Rows are points. To make a cloud, some directions were put in groups of two or more. Within a group, all points are equally far from the middle, so they leave a hole (a ring in 2 directions, a hollow ball in 3). The other directions are filled evenly. Then the cloud was stretched, turned, moved and blurred a little. Count the holes, and give their numbers of directions, smallest first.
In the rows, 128 means zero.

Cloud (21 x 3)
[[175 166  66]
 [159 105  63]
 [177  55 131]
 [192 202 133]
 [ 94 191 147]
 [ 93 146 145]
 [142 142  47]
 [204 186  92]
 [119 163  82]
 [158  67 124]
 [109 148 206]
 [116 180 133]
 [131 129 201]
 [145 125 155]
 [ 87 183 153]
 [ 80 116 196]
 [180 174  93]
 [ 70 104 142]
 [181 124 191]
 [ 98 152 121]
 [164 177 132]]
Holes: 0

Cloud (21 x 3)
[[153 184  78]
 [139 197  96]
 [ 70  97 124]
 [145 194 161]
 [168 187 167]
 [ 61 116 136]
 [ 87  75 135]
 [126 122 203]
 [ 82  79 130]
 [121  85 189]
 [197 183  92]
 [207 181 129]
 [ 64 126 164]
 [140 120  77]
 [ 88 168 159]
 [169  97 115]
 [ 95 160 179]
 [184 112 109]
 [159 192  82]
 [118  83 108]
 [211 163 116]]
Holes: 1 (3)

Cloud (28 x 4)
[[131  70 139 101]
 [121 111 155  47]
 [129  79 116  78]
 [146 163 101 103]
 [ 86  60  68 122]
 [ 66 140 149 216]
 [105 136 218  94]
 [143 143  66 181]
 [158 146  81  61]
 [185  70 114  99]
 [159 123 180 164]
 [173 201 192 156]
 [161 166 192 102]
 [182 151  71  90]
 [132  88  83  57]
 [106  63  88 134]
 [ 37 124 169  85]
 [160 165 184 169]
 [158  93 104 116]
 [135  76  96 137]
 [140 135 180  79]
 [113 180  90 171]
 [159 126 133 151]
 [154  98 105 109]
 [ 38 108 178  97]
 [137 106 220 175]
 [ 64 186 133 163]
 [183  80 164 102]]
Holes: 0

Cloud (51 x 6)
[[ 68 141 136 190 113  84]
 [125 115 200 221  98  88]
 [114 118 193 104 100  78]
 [171 122 148 150 120  88]
 [ 69 132 105 130  75 113]
 [140  91  93 189  89 146]
 [ 88 146 206 148 132  63]
 [ 16 142 151 135  95 146]
 [ 93 184  86 113 151  47]
 [ 57  94 179 155 129  80]
 [131 115  79 152  59 104]
 [104 136 137 199 127  36]
 [150 109 145 109 145 175]
 [ 77 163 182 109 142  85]
 [146  89 188 123 138  98]
 [121 154 163 234 152 101]
 [ 99 203 142 186  98  45]
 [184  93 126 174 141  52]
 [ 53  76 189 173 100 146]
 [ 90 150  94  85 139 183]
 [105 183 181  87 141 126]
 [155 145 131 144 136  45]
 [193 167 147  98 174  70]
 [158 118 153 111 165 171]
 [ 64 100 143 179 135  27]
 [140 158  80 195 167 155]
 [145 172  42 153 175  97]
 [183 126 141 122 100  95]
 [133 190 121 150 168  85]
 [100  78  85 152 116  61]
 [131  69 118 156 123 114]
 [182 147 146 204 114 129]
 [112 122 127 204 151 121]
 [186 122 123 177  50  97]
 [ 57 135 208 148 131 144]
 [164  79 154 149 150  75]
 [157 161 184 222 164  88]
 [ 82  90 133 181 122  83]
 [154 127 127 200  92  19]
 [147 159 178 155 170 141]
 [103 101 153 191 110 102]
 [ 60  77 183 188 158  82]
 [143 154 162 186 183 121]
 [127  94  52 167 124  71]
 [ 66  80 120 218 114 134]
 [ 89 138 166 111 140 180]
 [ 81 173 143 152 166  46]
 [175 120 133 182 103  44]
 [ 89 178 132 209  81  92]
 [153 135 180 238 129 153]
 [ 68 148 133 183  77 115]]
Holes: 0
